Every row gives one point. The points of each table are mixes of a few directions, plus a little noise. Count the directions of each table, and those that both share. Where both have some left over, give the other angles between the two spaces (their principal angles), to ten degrees, smallest first.
In the rows, zero is written as 128.

First, 7 rows:
[[110 113  93]
 [191 194 170]
 [ 98 100  91]
 [158 152 192]
 [136 134 146]
 [ 95  97  93]
 [107 107 113]]
Second, 7 rows:
[[ 99 123 135]
 [104 124 133]
 [249 148 100]
 [146 131 124]
 [ 79 120 139]
 [ 65 117 142]
 [154 133 122]]
Directions: first 2, second 1, shared 0; angles 40

First, 10 rows:
[[152 185 136 149 151 141 122 161]
 [119 107 126 120 119 123 129 117]
 [133 140 129 132 133 131 127 135]
 [152 186 135 150 150 142 122 161]
 [ 78   7 112  84  81  98 142  60]
 [169 227 140 164 168 153 117 185]
 [155 190 136 152 153 142 121 163]
 [120 107 125 120 121 123 129 117]
 [123 116 126 122 123 125 130 121]
 [ 81  13 113  86  84  99 140  63]]
Second, 8 rows:
[[ 55 169 107 183 165 117 181 100]
 [113 128 130 123 124 125 132 118]
 [ 72  99 116 133  55  77 115 129]
 [216 147 140 119 193 181 124 147]
 [136 151 143 112 176 163 147 104]
 [104  81 127 103  39  84  92 138]
 [209 118 130 124 141 149 100 168]
 [120 131 129 127 131 129 132 121]]
Directions: first 1, second 3, shared 0; angles 40

First, 10 rows:
[[152 154  99 157 140 133  90 127 137 139 117]
 [137 146 121 141  98 166 179 157 141 144 143]
 [199 176 119 147 168 129 104  74 152 137  95]
 [157 136 106 142 170  99  88 112 137 153 123]
 [ 95  59 128 149 117  55  96  78 115 160 138]
 [102  95 134 101  90 179 124 152  86 126 101]
 [129 159 129 113 142 145 149 169 140 107 143]
 [102 137 131 144 107 116 128 126 137  97 144]
 [113 120 185  43 151 140 234 181 130 105 161]
 [ 93  98 128 142  94 117  89 102 106 112 115]]
Second (9 x 11):
[[125 157 122 109  93 117 129 132 121 149 112]
 [123  66 146 158 189 145 127 119 137  81 162]
 [187 177  96 148 161 148 122 141 152 165 122]
 [123 135 128 120 112 124 129 128 123 133 122]
 [121 104 136 136 144 132 129 124 129 111 140]
 [ 34   7 190 122 125 113 137 102  99  36 163]
 [100 151 130  93  63 105 132 128 108 145 106]
 [157 167 109 129 128 133 126 136 137 158 116]
 [180 189  95 136 136 139 123 142 145 174 112]]
Directions: first 6, second 2, shared 1; angles 70

First (8 x 18):
[[ 75 120 242 151 113  89 141 124 105  48  11 172 104 204  32 140 200  94]
 [ 80 124 194 157  88 122 140 140 121  58  60 156  90 151  56 134 165  83]
 [ 79 126 155 168  58 156 142 158 136  59  99 143  72  99  70 128 136  66]
 [159 130 103 106 166 117 120 113 125 171 155 115 160 134 167 127 117 164]
 [165 133  57 109 146 145 119 127 140 185 202 100 150  89 192 122  85 156]
 [177 132  77  95 181 120 116 109 129 199 182 106 172 125 195 125 102 180]
 [141 128 107 120 139 131 124 124 130 149 150 120 139 120 150 127 116 140]
 [146 132  88 120 133 142 124 130 136 155 169 113 136 102 160 125 104 139]]
Second, 9 rows:
[[135 164 121 125 205 193 107 142 200 140 111 133 139 115  44 121 131 126]
 [119 128 121 111 180 157  71 101 220 114 155 172 113 159 112 102 128  91]
 [133 159 131 160  95 110 142 191  44 163  82 112 134  97 134 116 126 150]
 [106   9 126 183 105 102 200  21  40 101 109  73 114 122 210 107  86 147]
 [122 143 134  68 125 119 120 153 156 122 175 134 127 132 101 195 153 132]
 [160 157 136  95  98 138 139 130 170 137 141 153 159 147 112 174 122 129]
 [136 182 124 113 199 150 103 164 194  88 159 107 129 117  76  91 192 116]
 [159 161 135 151  72 105 138 157  92 139 105 135 147 133 164 100 129 127]
 [ 84  50 127 146  80  79 132  92  35 149 118 137  90 133 200 144  83 134]]
Directions: first 2, second 6, shared 0; angles 80, 90

First, 8 rows:
[[121 160 109 112 128 120 141 168 121 129 110 159 114 143  92 133 124 117
   89 124 148 120 125 127]
 [128 129 126 131 172 137 114 132 134  86 134 113 140 120 145 112 147 162
  141  85  84 132 124 125]
 [138  82 154 151 128 140 109  71 139 125 154  84 149 106 180 120 134 145
  183 132  98 140 131 130]
 [137  88 153 143  67 125 132  75 129 185 141 112 128 121 147 144 105  93
  155 193 165 132 137 134]
 [131 115 138 128  46 113 150 107 120 206 123 145 110 137 109 156  93  67
  116 211 204 123 137 134]
 [129 121 129 138 209 148  98 124 141  50 145  92 155 110 169  97 165 195
  163  48  41 138 120 123]
 [116 180  97 103 142 117 144 194 118 117 100 173 109 150  75 132 128 121
   70 109 147 116 123 125]
 [123 148 116 118 132 124 135 153 124 125 117 146 120 137 107 130 127 124
  105 122 137 123 126 127]]
Second (9 x 24):
[[143 121  80 130  99 132 164 107 111 101 149 153 113 157 117 140 132 145
  164 121 115 101 159 160]
 [142 118  85 130 104 125 163 111 116 106 153 153 103 154 118 140 133 146
  162 122 113  97 161 162]
 [136 125 109 133 107 151 141 118 108 102 112 133 150 139 118 141 130 129
  142 124 128 126 126 128]
 [132 133 117 129 122 134 131 124 119 126 126 128 133 133 131 128 125 131
  134 119 135 133 138 133]
 [136 127 107 130 113 135 141 118 116 116 132 136 129 141 125 133 128 136
  143 120 128 122 143 141]
 [135 142 103 131 112 150 128 122 103 126 114 122 152 137 139 127 119 134
  137 102 155 153 146 135]
 [ 96 109 224 117 197  65  90 162 206 175 155 117  76  81 126 110 140 102
   72 179  89 106  75  91]
 [140 160  79 131 106 156 124 120  85 143 117 117 158 142 160 114 105 145
  145  72 186 180 178 156]
 [ 92 114 249 125 188 107  72 169 190 156  95  94 140  70 119 122 140  84
   54 191 100 132  23  46]]
Directions: first 2, second 3, shared 0; angles 90, 90

First, 10 rows:
[[129 124 158 160 114 119 127 131 128 140 107 137 106 125 135 132 148  97
  112 100 114 128 169 125  86 162 146 124 131 123 117 138]
 [103 132 172 158 149 111 101 150 116 166  53 164 180 112 133 107 109 110
  131 149 116 146 110 117 126 151 188 109 119  97 153 115]
 [174 188  55  64  93 136 121  78 130  86 235  74 118 119  98 167 114 179
  157 152 190 180  53 188 240  83  71 126  99 200 140 120]
 [133 142 173 182  98 119 104 109 159 139  95 111 114 117 142 141 162  60
   78  70 122 144 201 123  69 195 130 117 139 146 126 133]
 [158 119  32  70 169  83 154 172 175 100 167 143 210 117 118 141  66 147
  141 162 129 106  78 152 173  88 119  90 161 117 127 158]
 [ 81 117 159 146 169 149 109  90 115 141  63 122 134 134 137  76 118 127
  118 138 118 128 116  91 110 131 126 166 104 118 163  94]
 [163 129 134 145  83 108 146 142 128 126 159 139  75 126 126 164 160 103
  123  90 120 128 178 154  96 158 143 111 138 136  89 163]
 [186 100  19  72 116 110 201 120 162  61 249 105  53 148 117 164 133 147
  128  93 122  79 158 160 111  92  56 141 156 157  70 184]
 [ 71 112 189 147 161 155 115 113  57 164  55 159 111 136 130  70 123 159
  160 166 112 134  89  95 127 115 172 170  81  92 155  90]
 [ 80 116 192 136 129 190 102 175 109 157  96 128 180 144 146 117 146 151
  132 160 137 107 129  76 140 104 129 125 151  91 140  85]]
Second (11 x 32):
[[145 115 130 128  95 140 147 157 134 120 168 125  98 140 133 158 161 126
  122 103 127 102 174 127 104 126 112 119 156 126  93 147]
 [ 89 132 129 126 197 116 103 100 113 145  51 145 187 114 124  68  72 140
  143 175 123 151  50 113 158 117 157 145  89 111 186  97]
 [138 157 120 133 123 111 111  90 132 126 126 114 127 112 120 128 118 117
  124 124 143 165 108 150 147 144 130 128 102 156 148 123]
 [ 68  34 155 113 184 173 169 238 105 149  92 183 174 169 154  91 126 174
  150 173  80  19 144  47  83  65 144 137 186  23 102 122]
 [176 203 108 140  84  92  93  37 147 113 155  85  95  94 106 157 130  92
  110  96 165 216 112 193 165 177 118 121  81 211 152 132]
 [125  99 136 125 119 147 148 168 127 127 144 136 121 145 138 139 147 136
  129 124 116  90 160 110 106 115 122 124 158 105 101 138]
 [ 60  92 138 119 224 132 119 145 103 156  29 170 209 132 135  49  65 162
  153 200 103 107  50  79 142  91 167 149 110  66 178  91]
 [176 179 114 136  72 109 115  79 145 110 177  91  83 110 115 169 150  99
  112  86 156 178 148 178 140 166 109 117 111 191 123 143]
 [160 196 110 137 104  93  91  44 141 117 136  92 111  96 108 141 118  99
  117 109 159 212  97 181 165 169 124 126  78 198 161 124]
 [124  97 137 124 122 146 150 172 125 129 144 139 122 145 137 137 146 136
  129 126 116  86 159 108 102 113 123 125 159 100 100 136]
 [150 102 133 127  77 152 161 181 134 116 189 126  84 150 139 175 179 127
  119  93 121  80 205 121  88 122 104 114 178 117  67 155]]
Directions: first 6, second 2, shared 2

First, 9 rows:
[[108  85  83 166 105  37 129 165  90 150  16  84 116  16  42 145 105  56
  222 163 149 111 117 229 245 161 121 224  37 133 192  66]
 [162 131 134 109 166 133 132 132 155 118 118 140 113 128 142 148 128 176
  101 105 130 140 139  61 100 113 154 113 152 129 105 161]
 [171  88 140  37 139 127 178 100 220 122  68 131  82 197 121 210 123 206
   95 127 123  89 165 101 149  79 146 138 163 118 106 139]
 [145 146 132 139 157 149 105 137 115 108 170 124 142 117 145 104 128 152
  116 105 132 137 122  78  81 125 150 101 151 122 121 166]
 [128 135 137 114 112  91 172 139 121 150  74 132 113 177 110 180 123 111
  117 150 139 127 151 163 175 135 100 169 120 111 113  48]
 [117 156 137 139 116 137 133 132 100 129 161 123 144 171 136 119 128 111
  113 134 131 127 134 141 118 134 108 123 139 108 119  96]
 [ 77 167 148 168  92 182 106 101 108 159 203 195 150 149 194  68 164  71
   99 127 102 187  97 137  76 155  88  69 138 170 102 137]
 [122 114 120 131 123 158  98 114 128 102 185 102 150 116 129  84 126 139
  143 120 122  98 117 130 101 117 143 102 138 125 151 178]
 [124 127 118 151 137 139  99 132 115 118 154 123 141  83 132  93 128 122
  145 118 127 134 111 113 109 134 140 114 122 138 141 164]]
Second:
[[137 169 156 104 113 134 171 128 112 127 154 120 137 249 136 161 124 140
   79 139 137 113 161 138 122 119  97 132 166  81  93  54]
 [105  54  93 123 107 146  80  93 179 121 119 121 122  21 116  83 132 121
  193 130 104 102  89 157 145 120 158 114  92 182 186 232]
 [175 133 142 102 195 122 144 134 179 143  67 193  83 110 166 180 140 184
   83  95 130 191 140  18  98 118 156 110 151 159  72 164]
 [113 152 127 157 114 120 125 147  75 123 157 101 155 140 114 110 119  98
  136 138 139 120 128 159 132 142 112 142 123 103 138  83]
 [113  47  98 105 110 126 106  95 197 138  71 135  97  36 108 121 131 127
  184 136 107 109 102 157 169 117 151 133  87 185 172 207]
 [116 161 134 150 113 146 119 135  80 112 199  99 165 168 130  95 124 114
  121 132 134 110 130 147 103 132 115 119 144  93 132 101]
 [112  82 101 140 124 136  85 113 150 123 123 125 126  30 121  85 130 120
  176 123 114 123  95 134 132 129 153 115  98 172 169 208]
 [142 186 159 121 132 125 169 144  95 129 154 126 140 240 141 160 123 136
   73 130 143 133 163 116 109 127 102 133 166  76  83  46]
 [138 170 139 147 141  96 154 162  84 141 108 131 131 155 121 157 122 113
  108 132 147 153 145 123 139 145 109 155 127 101 104  53]]
Directions: first 5, second 4, shared 4

First, 9 rows:
[[104 138 110 179  83 163  89 159 142 112 177 136 152  88  95 160 110  76
  164 140 109 118 120 128 130 166  76 133 153 143 103 137]
 [103 140 120 175  80 169  56 174 157  96 186 154 145  87 106 174 116  75
  169 146 142 127  93 107 131 167  82 138 165 132 104 136]
 [125 126 118 135 126 127 150 120 117 138 127 117 136 125 116 122 122 123
  129 125 101 119 149 144 128 131 118 125 122 138 125 130]
 [122 108 187 149 155 147  83 109 180 119 136 110  91 186 176  43 110 115
  126  64 142 173  92  78 137 125 155 159 147  41 129  64]
 [158 105 162  70 200  82 194  68 113 160  58  97  91 201 178  45 141 193
   76  86 131 148 150 129 127  75 201 127  91  89 161  96]
 [119 115 169 154 141 149  89 119 169 119 143 116 104 164 157  68 110 107
  133  81 133 159 101  91 136 133 139 152 146  65 125  81]
 [163 132 112  48 160  73 192 112  82 146  66 141 124 130 138 161 166 202
   86 167 159 112 150 157 118  84 172 100  90 170 158 165]
 [130 136 117 120 118 126 120 144 123 121 131 144 134 110 121 162 136 131
  131 151 144 121 121 131 126 129 123 122 131 147 128 146]
 [127 149  59 122  89 115 180 148  70 142 129 140 175  59  64 216 139 128
  137 193  91  75 177 190 119 140  84  95 109 226 119 196]]
Second:
[[138 140 152  98 125 130 115 133 128 112  96 121  86 145 164  33 108 140
  111 100 131 126 131 108 111 104 161 126 122 121 145  84]
 [135  58 181  95 107 125 195 108 172 165 110 113 163 139 141  12  62 176
  149 118 135 188 132 119 129 108 166 178 112  99 102 148]
 [147 109 153  84 154 104 160 107 130 142  91 124 116 156 157  87 129 174
  107 121 152 148 128 122 126  97 173 134 110 111 141 126]
 [130 100 149 119 124 127 150 119 148 142 125 124 143 135 133  94 107 145
  136 124 135 154 125 122 131 122 142 148 124 112 117 137]
 [111 189  62 161  77 150  71 186  92  89 165 158 137  55  80 236 150  73
  146 178 113  64 132 149 117 164  62  89 148 206 125 151]
 [136  81 182 129 204 110 120  82 179 147 133 127 121 202 170 149 159 157
  115  99 189 196  73  89 157 117 171 161 137  28 132 118]
 [129 171  79 119 101 125 105 167  91 104 133 159 133  77 101 217 157 118
  127 180 139  81 132 148 117 137 101  93 130 196 136 159]
 [101 195  59 191  80 162  82 169  82  95 167 127 126  69  75 187 133  45
  144 140  57  52 162 159 117 171  49  87 145 198 124 118]
 [126 151  97 151 165 116 143 101  90 137 123 107 115 145 115 169 163 110
  105 113  85  97 158 155 134 132 112 102 119 135 143 114]
 [122 127 106 156 155 120 135 111 119 141 149 128 147 132 106 217 163 116
  127 139 122 124 126 145 145 144 105 121 131 123 125 150]
 [132  87 188 107 116 138 131 123 178 133 116 119 122 153 165   7  77 152
  139  97 150 179 109  91 125 111 167 168 130  80 117 105]]
Directions: first 3, second 5, shared 3

First (9 x 32):
[[149 164 181 124 104 144 140 104 167 135 162  81 165 122 149 140 120 190
  101 135 129  65 175 101 148 179 109 160 111 123 120  87]
 [109 100  81 193 108 129 131 242  94  47  65 165  99 187   7 161 147 103
  146 127  70 232  53 117 176 132 126 127 113 157 132 176]
 [145 108 165  94 161 148 114  59 140 224 145  90 137  62 204 100 123 185
  104 120 150  36 216 117  63 119 146 178 128  98 128  51]
 [109 121  79 162 126 107 126 188  94  66  94 172 100 187  53 157 143  57
  149 136 112 218  47 150 155 116 126  97 134 150 129 206]
 [ 85 137 149 107 192 124 117  79 123 139 180 149 120 145 155  89 149 124
  108 171 153  98 121 129 114 127 151 136 156 110 143 123]
 [133 126 139 111 165 118 106  65 117 181 145 120 120 123 162 139 141  93
  108 142 170  95 145 159  80 119 128 142 141 114 121 141]
 [ 91 106  76 141 118 125 141 203 106  65  95 181 107 144  85  89 126 113
  170 117  87 208  65 119 160  91 150  81 130 141 149 146]
 [162 125 132 124 105 129 128 115 134 159 109 104 136 101 141 148 114 131
  129 104 133 112 159 137 110 125 115 133 116 130 114 121]
 [165 170 155  94  75 123 150  94 176 139 160  89 169  89 190 123  88 159
  138 103 145  79 168 128 146 142 103  97 121 126 115 106]]
Second (10 x 32):
[[107 120 132  95 173 126 117  82  96 149 181 154 102 145 149 111 174  85
  118 161 191 130 121 156  82 118 149 137 143 111 134 166]
 [156 160 117 137  55 117 153 168 155  77 110 116 154 131 112 152  92 124
  155  97 105 159 108 127 184 140  97  80 113 151 116 149]
 [137 112 129  88 171 117 105  50 104 206 151 130 110  98 190 125 143  77
  121 132 194  98 155 174  49  96 139 133 147 106 121 146]
 [111 138 135 168 104 143 145 195 159  69 101 121 149 143  81 116 106 203
  128 125  49 132 118  69 200 157 125 136 115 143 141  76]
 [139 173 184  97 140 126 127  54 145 147 210 104 147 149 167 145 154 123
   90 165 193  72 156 142 115 176 114 152 132 114 117 147]
 [112  81 114 127 188 133 100 111  62 164 140 161  74 155 102 142 196  68
  112 159 181 159 117 163  54 111 153 173 135 113 128 181]
 [126 152 115 142  74 127 156 187 166  65 101 126 156 121 114 106  80 169
  158 101  66 148 107  93 203 129 117  80 119 147 137  98]
 [146 101 151 117 188 130  90  50  92 219 148 112 102 126 150 170 176  87
   85 153 197  86 171 169  34 132 132 196 134 104 110 153]
 [ 93 108  85 143 114 132 144 202 141  84  70 156 131  99 117  60  81 174
  173  96  42 161  98  85 177  83 152  79 132 139 156  69]
 [153 136 119 165  73 128 141 183 161 100  67 101 155 113  98 152  80 168
  142  89  60 135 131 102 180 139 103 115 110 149 120  95]]
Directions: first 5, second 5, shared 4; angles 30

First, 9 rows:
[[123 144 174 144 135 106 157  90  87 147 153 118  88 158  86 103  81 143
  153 146 147 127 101 152 130 122 116 120 114 117 121  79]
 [118 137 163 138 138 121 164 104  99 136 150 118  93 154 111 117  91 146
  146 133 134 120 114 152 127 123 115 125 132 125 118  80]
 [152 143 129 138 113  93  76 110 121 150 117 140 149 111  72 100 138 103
  129 161 161 154 104 101 139 131 142 112  77 111 148 170]
 [154 138 112 132 110 100  67 123 136 144 109 142 165 100  87 110 155  97
  122 153 154 153 116  94 138 133 146 115  82 115 149 189]
 [109 108 108 112 138 173 162 162 152  98 125 122 125 130 198 164 139 145
  115  89  89 104 162 141 116 129 121 146 181 149 112 109]
 [128 112  88 113 125 154 113 165 165 107 107 134 158 106 175 155 167 120
  106 105 104 124 157 113 124 134 137 140 152 140 129 161]
 [123 138 161 138 134 116 154 102 100 138 148 119  98 150 105 114  94 141
  145 138 139 124 111 147 128 122 119 124 123 122 121  90]
 [102 114 133 120 146 162 187 142 130 107 143 116 100 150 180 153 111 156
  130  95  98 101 149 158 116 125 112 142 178 144 108  78]
 [145 123  87 119 113 128  73 154 161 124  99 143 175  93 135 134 175 100
  108 130 127 141 140  93 132 134 147 128 114 129 143 195]]
Second, 11 rows:
[[ 96  95 153 130 125 137 210 113  80 131 164  91  76 149 163 137  80 174
  146  94 107 104 139 152 106 109  75 144 176 169 113   7]
 [136 148 133 130 138 126 111 127 140 126 122 141 134 134 111 122 133 117
  127 143 137 132 118 133 137 135 148 120 112 106 128 162]
 [141 138 119 129 125 119  95 130 140 132 116 140 148 117 109 121 144 111
  123 142 139 140 122 115 135 133 144 121 106 115 136 168]
 [149 149 125 133 124 107  80 122 139 139 113 146 152 117  87 110 145 102
  125 157 152 147 111 112 141 135 152 114  87 104 141 185]
 [149 128 105 129 108 107  73 131 138 141 109 138 164  98 103 116 158 101
  118 145 145 150 123  92 134 131 140 121  95 125 147 178]
 [110 141 166 133 154 141 182 113 112 120 152 122  84 169 132 130  87 153
  144 124 121 108 120 172 127 126 122 129 148 119 108  79]
 [ 97 104 131 118 142 167 196 144 126 105 145 109  96 148 194 159 109 163
  129  86  89  97 155 158 112 122 103 147 190 155 106  60]
 [147 147 115 128 129 121  81 135 153 128 108 149 157 116 105 121 155 101
  118 149 142 142 120 114 140 138 158 118  98 104 138 196]
 [140 143 112 123 135 134  93 143 160 119 108 148 154 120 125 131 155 107
  116 138 130 135 129 120 138 139 156 123 114 108 132 190]
 [140 121 115 131 107 106  97 123 121 144 120 127 148 105 108 116 141 114
  125 138 142 144 123 100 129 125 125 124 106 135 143 143]
 [102  93 134 125 122 143 190 128  99 125 151  98  96 136 172 144 101 163
  136  93 103 108 147 141 108 114  86 145 175 168 117  38]]
Directions: first 2, second 3, shared 2

First, 11 rows:
[[153 138 138 158 108  74 134 128 118 170 136 107 108 130 145 101 163 114
  121 107  98 117 119 119 121 148 133 144 144 156 135 123]
 [184 149 150 194  83   7 141 127 106 223 146  81  83 133 165  67 207  96
  113  80  60 103 109 107 113 173 140 163 163 189 144 116]
 [114 123 123 112 140 158 125 128 134 104 123 140 139 127 119 143 108 136
  132 140 145 134 133 133 132 117 125 119 119 113 124 131]
 [104 119 119 100 147 179 123 128 137  87 121 148 147 126 112 154  94 142
  134 148 157 139 136 137 135 109 123 113 113 102 121 133]
 [137 131 132 139 121 109 130 128 125 143 131 121 121 129 134 119 141 123
  125 120 117 124 125 125 125 135 130 133 134 137 131 126]
 [108 121 120 104 144 171 123 128 136  94 122 145 144 126 115 150 100 140
  134 145 152 137 135 136 134 112 124 115 115 106 122 132]
 [175 145 147 184  90  27 139 127 110 208 143  88  91 133 159  77 195 101
  115  88  71 107 112 110 115 166 138 158 158 179 141 118]
 [ 81 110 109  72 167 231 117 128 147  47 113 168 166 123  96 180  60 156
  141 168 186 149 144 146 141  90 118  98  98  76 114 138]
 [ 97 116 116  91 153 195 121 128 140  75 118 154 153 125 107 162  84 146
  136 154 166 142 139 140 136 103 122 108 108  94 119 135]
 [129 128 128 129 127 126 128 128 128 130 128 127 127 128 129 127 130 127
  128 127 127 127 128 128 127 129 128 129 129 129 128 128]
 [127 128 128 126 129 131 128 128 129 126 128 129 129 128 127 130 126 129
  128 129 130 129 128 129 128 127 128 127 127 127 128 128]]
Second:
[[148  52 142  99 112 114 113 172 108 108 132 181 159 129 132 149 132 160
  125 151 110 139 167  86 139 180 121 161 167 138  72 126]
 [124  66 135 117 103 146 111 170 112 116 125 169 145  83 160 150 141 145
  106 162 108 143 134 115 103 159 144 145 137 129 100 138]
 [150 172 116 147 142 155 133 147 162 121 110 103  90 143 140 102  95 139
  114 119 130 133 124 150 134  95 121 108 105 128 128 150]
 [124 126 134 123 104 105 117 109 124 148 151 124 112 126 139 110 107 127
  159 132 135 100 141 129 133 132 112 139 168 101 103 125]
 [107 159 119 131 155 119 141  91 118 143 128 101 162 148 104 128 148 100
  138 104 142 126 107 139 130 115 138 125 104 126 171 117]
 [117 184 133 166 150 128 143 103 119 151 117  71 193 164 110 114 122  98
  148 101 150 121  96 150 162 104 142 107  97 132 152 118]
 [124  36 141  87  83 117 109 147 117 105 149 207  79  66 144 167 157 152
  111 171 101 133 157  92  89 173 123 151 172 134 100 120]
 [117 197  92 132 176 142 132 110 133 160 121  70 169 171 135  83 108 109
  143  93 147 120 111 164 126  96 133 140  99  86 156 154]
 [153 164 148 167 130 137 150 131 157 104 106 110  87 142 100 137 119 129
  111 118 132 139 114 133 161  98 124  76  98 179 142 112]
 [134  81 123  81 131 106 132 122 132  95 139 186  70 117  99 162 166 142
  108 134 112 142 157  92 105 153 113 142 146 150 142 113]
 [108 169 127 156 123 138 128 107 127 158 131  86 142 121 145 106 113 106
  145 122 142 111  99 161 127 102 138 116 114 106 142 133]]
Directions: first 1, second 6, shared 0; angles 70

First, 9 rows:
[[ 99  83  56 101  86  37 117 121 101 119 126 145 104 151 155 170  59 111
  144 138 136 153  61  87 196  88 115 177 187 206 176 107]
 [ 89  72  36  92  70   7 114 120  92 116 126 146  95 156 163 186  38 108
  148 141 139 160  39  73 215  76 113 196 207 231 190 101]
 [164 184 216 160 184 242 140 134 163 137 129 109 160 100  96  74 214 148
  107 115 116  98 214 179  43 178 147  63  53  28  68 154]
 [126 125 125 128 128 122 127 129 127 130 128 128 127 128 130 132 126 127
  129 127 127 130 127 126 131 124 127 131 130 131 130 128]
 [129 130 132 131 133 135 129 129 130 129 128 127 132 127 124 124 134 129
  126 129 127 126 133 133 123 133 130 123 123 123 125 130]
 [161 173 202 155 172 223 141 134 155 136 127 110 151 107 102  82 200 145
  109 118 119 105 198 172  59 171 139  74  66  49  79 151]
 [154 166 190 149 165 210 140 134 152 135 128 116 149 111 108  92 188 142
  116 120 122 108 185 165  72 163 139  83  77  59  88 146]
 [109  99  82 111 100  66 120 123 107 120 128 136 111 141 144 158  83 118
  140 136 134 142  84 101 174 102 120 163 166 181 160 115]
 [121 118 115 123 120 110 126 128 122 129 129 132 122 131 134 134 114 125
  131 130 131 132 115 119 141 120 125 138 140 144 140 125]]
Second, 8 rows:
[[133 154 142 140 109 170 104 102 188 119 120 100 134  82 153 110 140 165
   68 105 151 155 159 167 115 123  66 170 161 152  60 135]
 [178 136 100 156  41 149  96 149 206 135 134  89 140  97 193  98 150 154
   72 127 197  97 116 235 152  78  87 188 218 134  45  31]
 [119 106 111 113 131 105 137 132 105 119 128 142 111 145 118 153 119 111
  147 141 113 133 112  92 138 145 148 130 125 142 175 141]
 [112 123 162 113 198 141 161 129  77 121 126 155 118 154  71 146 146 103
  171 139  73 131 151  59  91 193 182  68  46  93 197 198]
 [145 170 149 164 117 139 110 133 148 168 135 109 179 113 151  67 123 152
  118 104 166  92 135 215 128  49 103 102 135  83  29  63]
 [125 116 107 123 110 105 124 130 124 127 129 130 122 133 138 138 113 124
  131 132 135 130 108 124 147 115 125 144 149 147 137 114]
 [ 75 108  97 106 144  38 129 109  62 137 126 158 126 158 118 154  49 110
  174 123 109 153  82  65 171  83 128 119 122 171 172 143]
 [137 110 155 110 173 177 162 140 113  99 125 142  95 142  81 160 185 105
  143 154  80 132 162  68  81 238 183 103  70 102 209 199]]
Directions: first 1, second 4, shared 1
